Each point is reached from the start by the listed moves, each made once or not at all, plus a little noise. Is the number of moves made odd or even? Then give how often each move was made.
(in the rows, 128 means zero)

Moves:
(1): [139 105 119 117]
(2): [170 146 120  97]
Start: [134 159 168 132]
Points:
[135 160 170 134] -> even (0, 0)
[148 137 158 121] -> odd (1, 0)
[191 153 148  91] -> even (1, 1)

Moves:
(1): [107 111 125  99 135 123 131 120 131 127]
(2): [132 134 124  94 122 149 146 134 165 127]
(3): [113 118 142 145 118 100 116 137 139 142]
(4): [109 102 119 132 142 136 147 163 170 130]
(5): [121 100 163 142 148 124 139 141 141 124]
(6): [133 108 110 130 123 155 144 125 112  74]
(7): [112 133 136 125 134 103 131 129 125 141]
(8): [192 122 143 144  73 150 144 141 115 145]
Start: [115 130 123 132 120 117 138  98 121 143]
Points:
[146  61 152 131  93 165 222 164 180 117] -> even (0, 1, 0, 1, 1, 1, 1, 1)
[145  55 164 118  69 150 189 127 158 114] -> even (1, 1, 1, 0, 1, 1, 0, 1)
[102  93 144 110 134 136 186 116 152  97] -> even (0, 1, 0, 0, 1, 1, 1, 0)
[157 106 136 120  71 134 158 102 111 160] -> even (1, 0, 0, 0, 0, 0, 0, 1)
[ 84  99 123 119 119 119 162 150 212 158] -> odd (0, 1, 1, 1, 0, 0, 0, 0)
[ 82  75 164 160 132  89 156 119 126 112] -> even (0, 0, 1, 0, 1, 1, 1, 0)

Moves:
(1): [119 117 137 133 116 136 141 120 120 114 113 139 132 123 116  95 140 110
 132 138 158]
(2): [142 132 143 123 142 135 133 138 117 151 129 137 135 135 126 143 126 146
 121 130 113]
(3): [126 129 125 145 133 131 127 114 138 117 123 133 139 127 120 126 128 135
 123 135 131]
(4): [115 118 142 150 149 121 125 107 144  88 129 135 147 158 120  87 118 135
 113 161 122]
(5): [114 135 135 138 129 127 131 122 127 140 137 124 124 121 125 120 131 125
 137 122 128]
(6): [126 130 123 134 117 145 128 116 122 119 123 131 136 150 129 130 120 125
 121 120 138]
(7): [116 119 123  96 128 126 103 156 163 123 117 159 119 122 127 101 138 109
 136 128 115]
(8): [130 131 122 127 130 113 122 123 139 133 128 142 125 134 139 123 128 133
 141 139 139]
(9): [138 134 104 155 134 124 122 114 107 114 133 125 111 120 124 114 147 117
 122 129 129]
(10): [126 129 121 124 118 145 130 122 140 120 136 131 126 121 148 133 143 126
 131 143 123]
(11): [133 133 139 142 130 116 129 124 127 126 114 120 130 124 138 140 112 129
 132 127 113]
(12): [118 139 116 127 137 124 145 134 114 120 135 126 141 144 124 124 122 128
 118 127 121]
(13): [127 118 128 139 133 138 123 124 128 121 139 134 136 120 127 123 125 122
 125 126 127]
(14): [129 131 126 121 146 141 141 138 142 136 134 116 117 127 121 116 121 111
 135 130 126]
(15): [121 122 123 133 121 121 138 137 136 126 139 128 124 124 129 120 127 134
 115 123 138]
(16): [140 143 123  91 118 121 118 140 151 164 116 116 128  99 147 115 146 128
 147 142 120]
(17): [125 125 120 123 138 121 123 114 135 140 121 123 122 134 136 148 108 151
 111 121 108]
(18): [129 128 130 135 144 144 112 144 131 117 105 126 122 125 139 116 135 121
 135 136 138]
Start: [132 131 131 120 129 117 120 117 117 118 128  99 115 139 132 132 132 120
 147 128 125]
Points:
[128 131 122 118 125 132 100  81 173  95 131 118 145 152 175  74 145 119
 157 190 126] -> even (0, 0, 0, 1, 0, 1, 0, 1, 0, 1, 0, 0, 1, 0, 0, 1, 0, 0)
[110 144 132 158 151 144 123 117 116  93 125  91 126 126 165 121 131 102
 157 141 108] -> even (0, 0, 0, 0, 1, 0, 0, 0, 0, 1, 1, 1, 1, 0, 0, 0, 0, 1)
[100 121 114 181 190 164  81 100 165  39 115 130 113 155 111  14 144  68
 142 164 127] -> odd (0, 0, 1, 1, 1, 1, 1, 0, 1, 0, 0, 0, 1, 1, 0, 0, 0, 1)
[108 128 153 179 133 125 131 108 128  90  90 102 118 113 132  81 136 105
 155 143 163] -> even (1, 0, 1, 0, 1, 0, 0, 0, 0, 0, 1, 0, 0, 0, 1, 0, 0, 1)
[131 127 108 161 146 114 148 111  83 101 147 132 125 142 121  78 152 114
 126 146 154] -> odd (1, 1, 0, 0, 0, 0, 0, 1, 1, 0, 0, 1, 1, 0, 1, 0, 0, 0)
[ 90 140 137  81 140 152 147 138 185 109 128 132 136 155 137   7 157  88
 144 184 119] -> odd (1, 1, 0, 1, 1, 1, 1, 0, 0, 1, 0, 1, 0, 1, 1, 1, 0, 0)
[133 144 101 115 145 131 112 136  99 105 124 138 118 170 121 105 145 105
 123 123 101] -> odd (0, 1, 0, 0, 0, 1, 1, 0, 1, 0, 0, 1, 0, 0, 0, 0, 0, 0)
[108 132 113 140 125 152 139 102 156 116 169 108 108 139 155 101 132 100
 157 135 147] -> odd (0, 0, 0, 0, 1, 1, 0, 1, 0, 1, 0, 0, 1, 1, 1, 0, 0, 0)
[105 116 138 178 187 160 149 103 138  51 118 137 162 198 115  27 114 113
 118 186 168] -> odd (1, 1, 1, 1, 0, 1, 0, 1, 0, 0, 0, 1, 1, 1, 1, 0, 0, 1)
[101 145  97 146 151 122  82 115 182  64 115 130 121 135 184  16 161  86
 157 188 113] -> odd (0, 0, 0, 1, 1, 1, 1, 1, 1, 1, 1, 1, 1, 0, 1, 1, 0, 1)

Moves:
(1): [106 136 128 136 115 119 118 139 109 129 108 125 138 117 124 127 129 119
 132 138 139 116 120 134 143]
(2): [165 125 108 124 120 124 115 130 152 105 133 125 127 118 139 119 123 136
 135 111 121 136 107 137 128]
(3): [123 120 134 135 148 151 123 106 121 138  99 128 136 147 123 133 152 121
 103 126 134 129 130 155 138]
(4): [158 127 142 121 114 120 140 119 130 116 128 133 114 117 140 127 148 138
 142 134 140 133 120 128 140]
(5): [140 142 115 141 138 129 130 102 144 143 127 133 131 111 123 112 116 126
 128 128 125 112 123 127 127]
(6): [122 123 132 112 129 100 129 109 132 127 136 148 127 144 134 115 108 139
 119 116 113 146 127 134 133]
(7): [122 117 124 148 120 126 126 114 130 126 151 121 141 144 125 122 122 117
 128 131 131 119 135 137 146]
(8): [121 117 139 122 120 128 130 135 122 124 132 123 138 120 105 121 136 134
 130 144 116 124 124 131 127]
(9): [114 130 141 142 134 111 133 114 127 120 115 117 116  99 133 140 127 129
 126 133 139 147 126 120 131]
(10): [133 123 136 134  99 125 111 137 121 156 125 134 112 121 123 124 134 130
 128 131 120 120 140 141 127]
(11): [130 143 116 133 123 125 110 122 137 145 114 140 162 145 114 136 141 111
 119 159 158 124 138 131 122]
(12): [110 113 123 122 125 139 104 110 128 127 129 115 148 136 145 116 120 127
 143 117 114 121 123 122 107]
(13): [139 123 144 132 134 141 109 135 125 133 131 139 133 130 129 118 120 116
 122 128 114 147 127 135 136]
(14): [136 159 127 121 128 120 136 118 139 111 155 137 131 135 118 148 133 114
 145 133 125 117  99 139 128]
(15): [123 126 134 135 142 108 141 145 120 119 110 129 121 140 117 126 129 123
 124 124 139 111 135 126 100]
(16): [135 152 123 125 120 138 120 129 141 120 142 138 129 140 122 101 139 123
 142 108 141 120 140 167 122]
(17): [140 141 136 121 132 127 126 125 122 128 133 109 123 136 133 126 136 133
 126 130 135 130 131 117 117]
(18): [120 134 143 132 120 148 128 111 133 135 128 132 142 139 115 130 116 134
 119 117 128 115 119 126 138]
(19): [130 120 117 115 150 143 117 122 128 106 128 143 116 147 113 130 112 124
 136 130 129 126 140 124 123]
(20): [141 127 115 124  93 134 146 128 116 129 118 122 134 124 143 122 118 108
 126 121 142 131 110 131 126]
(21): [134 136 131 136 129 143 124 119 141 103 119 128 120 128 141 115 139 117
 104 132 119 114 124 126 131]
(22): [153 131 147 126 121 123 126 116 150 139 110 117 107 135 114 146 130 112
 145 124 123 142 125 108 161]
(23): [123 129 119 135 120 140 118 141 149 136 120 132 114 145 133 126 131 139
 132 142 136 138 115 136 135]
(24): [138 112 131 120 128 124 137 147 140 118 118 109 127 142 139 130 106 139
 135 117 117 124 144 152 111]
Start: [114 137 137 132 134 132 123 139 133 128 102 139 131 125 137 147 128 124
  99 107 113 115 144 110 105]
Points:
[136 164 171 174 135 197  61  20 196 147  89 144 213 189  81 136 144  46
  75 140  91  69 103 140 160] -> odd (0, 0, 1, 0, 1, 0, 1, 1, 0, 0, 1, 1, 1, 1, 0, 0, 0, 1, 0, 0, 1, 1, 0, 0)
[190 119 158 135 102 146 108 131 178  69  13 117  80 152 111 119 136  84
  97  72 119 104 154 194  96] -> even (0, 1, 1, 0, 0, 0, 0, 1, 1, 1, 0, 0, 0, 0, 1, 1, 0, 0, 1, 1, 1, 1, 0, 1)
[170 175 156 128  47 134 148 162 172 116  92 153 105 176 134 129 130 121
 140  83 149  74 115 204  79] -> odd (0, 0, 0, 1, 0, 0, 0, 0, 0, 1, 0, 0, 0, 1, 1, 1, 0, 1, 0, 1, 0, 0, 1, 1)
[157 185 115 162  97 184  91   7 181  46  89 146 163 135 149  98 131  63
 117  76 148  57  68 192 141] -> even (1, 1, 1, 1, 1, 0, 1, 0, 1, 0, 0, 1, 0, 1, 0, 1, 0, 1, 1, 1, 1, 0, 0, 0)
[176 184  84 122 106 147  98 119 148  91  95 141 133 121 138  89 104  98
 128  77 148  89 120 151  95] -> odd (1, 1, 0, 0, 1, 0, 0, 0, 0, 0, 0, 0, 0, 0, 0, 1, 1, 0, 1, 1, 0, 0, 0, 0)
